Each row of a before or after table is a point. The points were changed in one or more steps. Then noise was added and the rows were shuffled. The steps act on columns, c1 being the first. What was done? A step turns or swaps two columns, mirrors them in a line or flattens them onto one, adds a multiple of one to another, or multiplies or shifts one. Angles are multiples of 10 degrees, from the lower column toward the higher: turns from -170 to 170, lines from 10 to 170 but not 90. Use the fewest steps. Two steps may share a column if one is a turn and the other turns, adds or multiplies; they go together, in the order done. Otherwise the lowest column goes first.
In the rows, zero is written as 128.

Before, 12 rows:
[[155  98]
 [124 120]
 [151 126]
 [115  95]
 [144 176]
 [ 43 165]
 [ 57 145]
 [169 153]
 [123 134]
 [131  88]
 [162 162]
 [149  92]]
After, 12 rows:
[[126 125]
 [ 60 130]
 [ 45 143]
 [163 139]
 [143 148]
 [151 116]
 [157 116]
 [135 113]
 [166 142]
 [123 132]
 [152 128]
 [113 114]]
Steps: multiply c2 by 0.4

Before:
[[140 144 137 132 138 142]
 [121 119 141 124 152 154]
 [122 120 135 144 137 147]
 [135 114 126 125 124 142]
 [106 150 106  91 102 147]
 [133 139 131 174  80  87]
 [144 126 140 127 133 168]
 [127 157  89 137  98 138]
 [138 115 132 137 134 112]]
After:
[[140 142 138 128 153 114]
 [121 120 136 137 150 106]
 [139 116 130 141 144 139]
 [122 118 142 117 189 104]
 [145 125 140 115 139  91]
 [135 139 131 186   7 150]
 [127 155  89 134  54 114]
 [135 115 127 120 116 117]
 [107 151 106  88  64 122]]
Steps: mirror c4 and c6 in the line at 170 degrees; multiply c5 by 2.5

Before, 12 rows:
[[137 137 109 107 166 126 168 115 147 137  94 129]
 [125 131 102 123 120 127 148 126 124 135 131 100]
 [128 150 131 155 131 116 153 121 102 122 148 133]
 [131 108 124 119 121 140 158 137 132 118 147 113]
 [124 133 114 146 110 111 130 132 131 104 152 126]
 [129 104 105 127 161 139 128 112 126 120 128 112]
 [136 151 115 138 155 139 148 152  96 112 111 133]
 [ 91 130 125 162 132 110 137 148 116 117 142 112]
 [140 131 102 119 169 162 144 134 133 153 115 145]
 [130 152 141 164 143 121 134 142 119 123 115 111]
 [141 112  99 136 146 143 162 124 131 135  92 127]
 [117  98 125 118 113 117 128 137 118 132 133 118]]
After:
[[129 151 141 165 144 121 145 143 120 123 115 110]
 [128 151 131 155 131 115 202 122 102 122 148 133]
 [138 138 108 107 167 125 248 116 147 138  94 129]
 [117  98 126 119 113 117 128 136 118 131 133 118]
 [131 108 126 120 121 139 217 138 131 119 147 114]
 [129 105 107 126 160 139 127 112 125 120 129 111]
 [ 91 130 125 163 131 110 155 148 116 117 142 112]
 [136 151 115 137 155 139 188 152  96 112 112 133]
 [126 130 102 124 120 127 188 125 124 135 129  99]
 [140 112  99 137 145 143 229 124 130 134  91 127]
 [124 132 113 147 109 110 134 133 131 104 152 126]
 [140 132 103 118 169 163 176 135 134 153 115 146]]
Steps: multiply c7 by 3

Before:
[[174 164 158 169  69 180 123 149  70  84  98 192 153 120 129 171 163 157
   52 122  78 112  55 101]
 [181 168 156 127  96 160 119  98  91 128 124 176  98  84 140 199 161 178
  124 109 101 155  80  85]
 [162  88 151 169 168  69  99 134 130 120 141 132 170 133 131 156 108  89
  135 137  60  98 163 182]
 [167 151 100  86  91 133 110 121 136 107 118 155 113 116 102 149 133 145
  112  99 141 166 103 147]
 [173 113 164 182 151  61 142 171 111 161 130  94 184 107 100 163 110 109
  113 148  65  63 127 149]
 [145 139 109  83 124 117 114 122 129  94 157 145 137 139 100 128 158 164
  166  97 125 119 188 143]
 [132 150  79 142 172  88 122  90 164 123 150 139 167 162 121  95 147 124
  179 133 130 125 159 124]
 [137 156 120  74 156  81 119 126 135 111 172 141 165 178 112 110 148  92
  142 101 150 156 154 109]
 [153 145  99 112 139 144 131 116  98  87 148 112 121 126 151 148 147 164
  130  92 113 156  99 125]
 [154  76 151 153 109 109 101 135  63 173 110  92 170 131 101 154 112  80
  118 133  64  80 150 183]]
After:
[[173 113 166 182 152  62 141  82 137 162 132  94 184 107 161 163 139 109
  112 148  66  64 127 149]
 [175 165 158 169  69 180 123  97 183  84  97 192 154 120 121 169  94 156
   52 123  78 112  52 101]
 [132 152  79 142 173  89 121 170  99 123 151 138 167 162 132  94 108 124
  177 132 130 126 158 122]
 [145 140 108  82 124 115 114 134 130  94 157 145 138 140 151 129  93 164
  165  98 125 120 190 143]
 [166 154 101  86  92 132 109 135 122 106 118 154 113 115 152 148 119 144
  113  97 141 167 102 146]
 [163  89 151 170 167  70  98 121 126 120 142 131 170 133 128 155 150  88
  135 136  61  98 162 182]
 [154 145  99 113 138 144 131 135 159  87 147 113 122 126 103 150 114 163
  131  93 113 156 100 126]
 [153  75 150 153 110 109 100 110 190 172 112  94 170 131 158 154 138  79
  117 135  66  81 152 184]
 [179 168 155 128  96 159 119 152 170 128 126 175  98  83 110 198  98 178
  125 110 100 156  79  86]
 [138 156 119  74 155  81 117 132 121 111 174 141 167 179 140 112 106  91
  142 103 151 157 154 111]]
Steps: turn c8 and c9 by -170 degrees; turn c15 and c17 by 170 degrees

Before, 14 rows:
[[131 128 163 136 132 120 111 136 100 146 124 154 130 122 111 122 129 120
  168 104 130 105 169  93 131  97 109 103 113 120 131 107 133 109 113 147
  147  99 115 117 124 141 151 134 134 113 140 148 150 138 108 117 155 169
  138 151 103 158 106 131 131 127 130 137]
 [134 139 127 135 138 124  92 109 116 130 115 142 139 171 138 143 122 138
  146 111 115 140 136 114 110 127 115 118 146 135 133 142 155 138 151 147
  148 104 122  83 144 126 139 137 153 116 113 145 115 149  85 140 132 107
  146 137 134 165 116 144 127 145 133 146]
 [145 121 117 141 141 125  83 102 123 151 114 139 164 130 144 106 109 123
  126 130 125 145 166 129 160 131 130 126  96 137 137 144 133 150 125 140
  140 113 142 142 171 141 147 100 125 110 117 145 126 133 116 117 142 110
   70 155 140  96 117 138 122  84 119 141]
 [138 184 130 143 119 128  96 142 108 138 179 102 129 128 144 133 119 120
  167 131 143 106 129 114 104 103 122 100 128  71 128  99 117 146 137  94
  117 132 167 128 152  99 198 101 111 122 128 146 104 115  89 147 150 146
  113 150 119 113 140 143 127 145 135 127]
 [147 129 125 139 145 130 102 109 137 113 145 125 130 128 123 166 100 168
  164  95 144 126 164  90 130 109 136 101 146 142 139 137 110 139 114 138
  133 118 105 129 144 120 123 141 167 178 123 148 108 145 143 119 126 117
  146 146 133 159 149 137 125 139 102 128]
 [149 111 141 144 141 116 112 103 103 112 122 148 149 119 144 120 116 139
  124 125  72 135 170  99 115 127 116 148  64 152 135 126 141 119 125 132
  146 155 110 142 117 107 174 132 112 119 120 126 157 151  73 122 116 102
  123 144 128 166 115 117 127 144 126 126]
 [149 119 121 203 139 138 115 123 107 112 113 162 161 118 138 160 105 173
  167 140 131 121 137  90 129 124 107 110 134 140 120 141 158 126 107 140
  141 116 138 143 115 101 155 133 118 125 133 151 134 150 119 141 115 136
  151 155 133 150 114 117  98 139 137 127]
 [135 148 129 149 121 114 113 147 215 164 118 161 139 127 139 113 140 154
  144 112 126 133 162 193 108 115 150 105 131 150 121  59 140 111 106 135
  128 131 109   7 153 114 136 119 117 132 118 146 111 147  95 129 118 117
  144 150 139 160 159 128 114  86 142 150]
 [136 113 121 137 100 113 124 101 110 135 145 145 180 198  91 107 105 144
  155 119 133 147  93 147 116 122 105 114 144 141 115 105 153 114 113 130
  137 123  97 142 122 123 133 116 137 152 127 151 110 149  94 143 118 106
  112 154 135 167 115 147 127 145 131 173]
 [140 174 122 135  94 110 106 121 110 166 177 146 140 129 147 126 127 127
  157  98 136  92 121 139 110 115 126 118 103 125 140 143 150 136 173 148
  128 103 111 131 146 110 118 140 117 134 130 147 104 150 121 144 166 166
  152 110 142  46 105 146 127 113 138 157]
 [121 114 131 148 101 110 120 103 113 127 141 127 138 132 140 139 139 120
  113 106 147 187 173 211 129 138 115 160 133 152 115 130 144 112 136  39
  113 163 110 147 116 102 126 121 121 115 170 147 156 136 143 116 137 106
  132 158 136 155 105 147 123  30 140 190]
 [137 115 119 138 137 113 129 159 126 147 134  59 135 153 139 115 128 123
  165 121 122  96 171  93 155 139 167 108 143  95 110 140 144 120 128 144
  149 122 107  84 186 135 115 129 123 127 132  89 104 135 111 122 145 107
   81 162 130 168 113 150 121 119 126 142]
 [142 111 120 163 135 117 116 105 123 168 163 159 135 145 140 115  97 160
  151 105 139 109  92 197 120 139 143 110 132 148 122 124  87 138 128 119
   91 124 104 144 138 100 123 123 133 116 142 122 104 123 101 157 128 100
  135 112 143 125  98 138 100 104  99 145]
 [149 133 125 182 124 117 128 103 158 118 125 141 165 124 135 115 102 126
   75 115 128  93  11  92 107 120 110 121 130 148 139 113  70 121 113 137
  150 161 106 136 167 102 131 131 105 123 178 135 109 144  78 134 154 133
  117 126 144 161 105 147 117 138 125 171]]
After:
[[145 122 118 141 141 143  83 101 124 150 113  89 164 130 143 105 109 124
  126 131 124 146 167 126 161 131 130 128  96 137 137 144 131 151 124 139
  141 116 140 144 170 142 149 100 125 110 118 143 125 128 115 117 145 111
   72 154 143  98 118 137 137  85 117 140]
 [148 133 128 179 124 119 129 102 157 118 126  92 167 124 135 114 103 127
   75 116 130  93  10  92 106 119 108 123 131 148 138 117  68 122 113 138
  148 159 109 137 167 103 130 131 105 123 176 138 108 120  78 135 154 133
  117 126 144 159 107 148 145 136 125 171]
 [137 117 123 137 139 130 126 156 125 148 136   8 135 154 141 115 128 122
  165 122 121  97 170  92 156 138 167 111 143  96 109 139 143 120 127 144
  151 122 105  85 185 135 115 128 124 125 132  90 102 127 112 119 146 106
   81 161 129 164 111 151 137 119 124 141]
 [147 129 124 137 145 125 101 109 137 114 145  76 130 129 127 166  99 169
  161  94 143 125 164  89 129 110 138 102 148 142 139 138 110 140 113 138
  134 119 106 128 142 118 123 138 168 176 124 147 109 117 143 119 126 119
  143 147 131 161 151 136 141 137 100 127]
 [149 118 121 201 138 131 117 124 104 110 117 111 159 119 140 161 106 175
  165 137 132 122 138  89 129 125 106 110 133 140 118 140 159 126 106 139
  140 115 137 143 118  99 155 133 119 124 133 151 133 131 122 141 114 137
  149 153 135 147 114 117 163 139 138 127]
 [130 128 162 137 132 118 109 134  99 143 124 104 130 122 109 121 128 118
  167 105 129 102 168  94 130  96 109 105 111 117 131 108 134 109 114 151
  147  99 117 116 125 139 150 135 136 113 138 148 149 118 105 118 153 168
  138 152 103 158 106 131 133 128 126 136]
 [139 176 121 136  94 103 106 120 110 166 174  97 139 128 150 126 127 128
  157 100 137  93 121 138 109 115 128 118 102 126 141 144 152 135 174 149
  128 106 111 132 147 111 119 139 118 134 130 145 104 110 122 145 165 165
  153 109 143  43 103 146 143 113 138 156]
 [123 113 133 147 100 108 121 104 111 125 140  77 139 131 142 140 138 118
  113 106 148 188 171 208 129 137 114 159 133 152 116 130 144 111 136  39
  113 165 110 142 117 101 128 121 121 116 168 147 155 126 146 119 137 108
  133 154 136 154 106 149 139  28 142 192]
 [138 113 123 138 103 117 122  98 109 136 144  94 179 199  90 106 102 146
  155 119 136 148  95 147 115 125 104 115 144 141 114 104 152 113 114 127
  139 127  97 141 120 124 131 115 136 147 126 152 112 111  94 144 115 104
  113 153 136 166 114 146 141 144 131 175]
 [135 148 131 147 120 111 113 147 213 166 119 114 142 126 138 114 139 154
  143 112 125 133 160 193 109 116 151 104 128 148 121  59 142 112 105 135
  129 131 109   6 154 116 138 119 116 132 120 148 110 121  96 131 118 116
  145 150 137 159 159 124 151  87 145 149]
 [147 109 141 143 140 116 111 104 102 110 125  98 148 119 145 119 113 143
  122 124  69 134 171  98 115 126 116 148  64 152 131 126 140 116 123 132
  146 157 112 142 115 107 175 133 114 120 121 125 157 111  72 123 119 103
  126 144 128 167 116 118 144 141 127 127]
 [135 137 126 137 140 121  92 109 117 131 117  94 141 167 138 143 123 140
  147 111 114 142 138 116 110 126 117 116 146 133 134 141 154 140 150 149
  149 106 119  84 144 126 139 135 153 114 114 143 117 114  84 140 133 106
  145 136 135 166 115 144 142 144 133 149]
 [140 186 128 144 119 131  94 140 107 139 179  53 129 127 145 130 120 117
  167 132 144 107 130 111 103 104 123  99 126  72 128  98 117 146 137  93
  116 132 166 126 151 100 196 101 109 121 129 147 105 140  90 147 152 146
  114 152 121 111 141 142 121 146 135 127]
 [144 111 122 162 137 115 116 107 123 170 162 110 135 141 138 117  96 160
  151 103 138 107  91 197 120 142 144 110 132 146 122 124  86 135 128 117
   92 124 102 145 141 100 122 123 134 113 144 118 104 150 101 154 128 100
  135 111 143 126  99 138 144 103  98 145]]
Steps: add -0.3 times c55 to c6; shift c12 by -50; turn c50 and c61 by 140 degrees
